Every row gives one point. To make a cloud, some directions were put in groups of two or more. Within a group, all points are equally far from the middle, so they leave a hole (a ring in 2 directions, a hollow ball in 3). The other directions are filled evenly. Then the cloud was stretched, turned, moved and blurred a little. How many holes are there, and how many directions does each take, smallest first?

Cloud (15 x 2)
[[ 56 -10]
 [-12 -38]
 [ -5  42]
 [ -5  42]
 [-28 -20]
 [ 25 -43]
 [  2 -44]
 [ 55 -13]
 [ 35 -38]
 [ -6  42]
 [-15  36]
 [ 39  36]
 [ 18  45]
 [-33   1]
 [ 44 -31]]
Holes: 1 (2)

Cloud (22 x 3)
[[ 50  26 -23]
 [  8  56   1]
 [-15  23 -52]
 [  6   9  45]
 [ 41 -28 -36]
 [-15  -7  43]
 [ -7 -34 -46]
 [-39  34   0]
 [ 20  23  37]
 [ 21 -34  31]
 [-25  -5  39]
 [-33 -40 -11]
 [ 15  -3 -60]
 [ 10  32 -53]
 [ 55  11 -21]
 [ -9  32  35]
 [ 19   3 -60]
 [ 40 -37 -26]
 [ 12  49  17]
 [ 38  41 -24]
 [ 12  53 -29]
 [ 34 -46  -6]]
Holes: 1 (3)

Cloud (30 x 4)
[[ 52  13  17  47]
 [ 28  51  42  17]
 [ 30  47 -27 -32]
 [  8  41 -39  36]
 [ 46 -11  -3 -48]
 [ 50  14 -31  35]
 [-30 -27 -34 -20]
 [  1  40 -39  36]
 [ 33 -35  34  35]
 [-33  25 -46   3]
 [ 29 -35 -28 -31]
 [ 11 -48 -31  10]
 [-11  46  28  43]
 [  6 -36  53  11]
 [ -6  42 -48  11]
 [  3 -36 -10 -47]
 [ 21 -41  35  34]
 [-32 -13  29 -41]
 [-27  42  43  14]
 [ 20 -36  49  20]
 [-23  31 -46  18]
 [ 30  35 -19  50]
 [ 54  -1 -21  39]
 [  7  40 -23  50]
 [-37  12  -3  52]
 [-42  15 -12 -40]
 [-23  30 -24  48]
 [-37  17  18  49]
 [-17 -42 -35   4]
 [ 17 -48 -29  16]]
Holes: 2 (2, 2)

Cloud (54 x 6)
[[  6 -33  23  -3  19 -16]
 [-17  36  22   1  -2 -45]
 [  7   0  19   9 -15 -25]
 [ 24 -17 -22 -14  60 -32]
 [ 21  50 -20 -16  29  18]
 [ 17 -37  15  30  27   3]
 [-28 -36  18  21  34 -28]
 [  8  22 -35  19  21  15]
 [-39 -19 -21 -32  15 -40]
 [-14 -12 -19  20  37  21]
 [ -8   4 -24 -21  26 -16]
 [ 37 -22  27  12   8 -23]
 [ 47  22   1  21 -33 -27]
 [ 20 -28  39  10  26  24]
 [-32  24 -19  27   0   4]
 [ -1  19  25   4 -31   3]
 [ 18  11   2  14 -26  37]
 [-32  -9  16 -27 -10  19]
 [-13  15  30  24   9  18]
 [ 14 -21  39 -34  33   3]
 [ 34  12   0 -13  12  11]
 [ 27 -14 -23  22  -5  -2]
 [ -8 -16 -15   9  41 -34]
 [-15  -2  27  23 -23 -27]
 [-21 -24  19 -20   7  -9]
 [ 12  -2 -26  23  49 -17]
 [ -9 -18  14   6  52  16]
 [-30  32  14 -34  -9   6]
 [-15 -23   6  31  40  -5]
 [ 15 -22 -28 -13  37 -19]
 [ 38 -16  27 -19  13  13]
 [-18 -22 -26 -19  -3   0]
 [-21  38 -23   6  25  14]
 [-13 -10  39  47  17 -32]
 [-32 -13  14 -13  38 -47]
 [-35  23 -14  14   7  -2]
 [ 19 -16 -17 -25  30  16]
 [ 41  -1  20  18   1  14]
 [ 11  11 -35  22  21   1]
 [-34  10   2  -7  30   7]
 [-32 -11  -3 -10  38   8]
 [ 42  30  -4  16  14 -30]
 [ 17  18  26   0  28 -56]
 [  2  19  26  14  23  -8]
 [ 33  45   8 -16  40   2]
 [ 27 -17 -25   7 -20  -5]
 [  1  17   6  22  -2  -3]
 [  9  17 -31  35  43   1]
 [ 24  34  -1 -16  26  13]
 [ -6  20   7   3  14  -5]
 [ -6  33 -23  -5  -3  20]
 [-19 -33  19  25 -36 -26]
 [-12  13   5 -12  29  -3]
 [ 23 -21 -12  -6  41 -23]]
Holes: 0

Cloud (81 x 8)
[[ 42 -20  30   5  33 -26   4  18]
 [ -6  15  16  18 -22  42   3  41]
 [ 32  16 -15  36  -6 -35  21  27]
 [ -5  25  36  -6  50  -3   5  20]
 [ -7  29  41  22  28 -12 -30  -4]
 [-28  17 -14  16  11 -41 -28 -17]
 [ 45  -4 -25  10 -21  11 -23 -27]
 [ 19  43 -30 -11  26  -3 -26  29]
 [ -5 -17  11 -26 -24 -28  -5  45]
 [ 40   1  28  -8  30   1 -40 -12]
 [ -5   8  23 -27  -2  26   7  54]
 [-13 -29  -1 -27  38   8   0  15]
 [ 24  42  34 -14 -27   2  -3   3]
 [ 34  11  24 -20  38 -18  23  11]
 [ 34 -17  -6  -8  18 -36 -19 -29]
 [ 23  35 -10  25  34  22  22   6]
 [ 21  42 -12  33  34  18  -9  16]
 [ 24  -1  28  16 -38  25 -17  39]
 [ 22  22 -33  31  -2 -15 -31  41]
 [  7  13   4  40  11 -32 -12 -35]
 [ 33  -6   1  -6   4 -24 -50 -28]
 [ 14  38  27 -10  33  -5  24  34]
 [ -3 -27  42 -19   3  11  15 -19]
 [ 33  23  39  -6  16  20 -24 -18]
 [ 16 -24 -18 -18 -24  39 -16   3]
 [ 35  15 -29 -12 -22  -8 -26  42]
 [ -7   8  25 -24   2  20  14  55]
 [ 21   2 -17  44  12  24 -35  28]
 [ 27  16 -18  42  36   5 -23  10]
 [-25   3  22 -22  14 -14 -48 -11]
 [ 39 -45   0 -24  -3  14  10   1]
 [ 27  23   0 -29 -27 -12 -23 -23]
 [  2 -45 -13   4 -25 -13 -30 -20]
 [ 25   9  45  11  19 -25 -32 -21]
 [-21  14  22  29  15  33 -17  -6]
 [-22   6 -13 -28  32 -29  10  13]
 [ 52   8  13 -18  25  30 -23  17]
 [ 13  34   0 -45 -19  -6  11   9]
 [ 38 -33  30   3  -4 -38  12  20]
 [ 33  32 -15 -24  12 -15 -21  44]
 [ 17 -34   6  -3  23 -16 -51  14]
 [ 36 -39  31  -1  -9 -41 -17  -1]
 [-11   3  20  10 -20  -2  47  17]
 [ 58  12  20  12   0  36  15  23]
 [-29  35 -20  -4  15 -12 -41  11]
 [ 13 -17  -5  -3  -8 -26 -60  26]
 [ 35  21  27  38  12  14 -33  -7]
 [-16   2  17 -27  -1  25 -44  21]
 [ 43 -19  22  34 -37  13  -2  -8]
 [ 42  39  30  -9 -12  17 -25  15]
 [ 41  32  30  15 -35 -10 -16  13]
 [ 35   3  -4  36 -49  18  -5  20]
 [ 49  -5   6  34  18  30  20  13]
 [  3 -28 -26  16 -10 -44 -25  23]
 [  6  27  27   2  36  14  36  13]
 [ 28 -39  -2  -8 -21   1 -40 -17]
 [ 31   7 -20  -4   4  12 -54  29]
 [-15  -4 -10  32 -20  30 -36   7]
 [ 45 -13 -24  28  -2  33   1 -12]
 [ -1  33 -11  15  -5 -17  43   8]
 [ -7 -16  32  12  31   8   0  48]
 [  8 -34  41  33   6   3 -32   5]
 [ -1   2  34 -26  39  13  -5 -18]
 [ 47   5   1  37  -7  45  -5  12]
 [  2 -18  28 -21 -11   2  37  34]
 [ 30 -13 -20  36   9  38 -23   3]
 [-31  20  -7  26  -9  -6   4  47]
 [-21 -28 -13  21 -34 -21 -18 -17]
 [ 23  20 -30  -2   2   1  34 -18]
 [ 33  -3 -41   4   7  25   3  40]
 [ 39   1  33  -4 -19 -38 -36 -10]
 [  0 -24 -29  29  -1 -36  -9  32]
 [ 31 -55  14 -15  10   0  -6  -8]
 [-27  -1 -29  -8 -21 -26   9  29]
 [ 31  -1  -4  47 -17 -22 -29 -27]
 [  6 -12  -9  41 -48  -6 -29  10]
 [ 44  18 -16 -24 -21  -8 -16  39]
 [ 29   0  -4  42  -5 -34  14  38]
 [  3  48  21  19  33 -10   2  35]
 [ 37 -18 -18 -10   6 -48   2   0]
 [ 31  12  22 -26  40  -8  23   5]]
Holes: 3 (2, 2, 4)
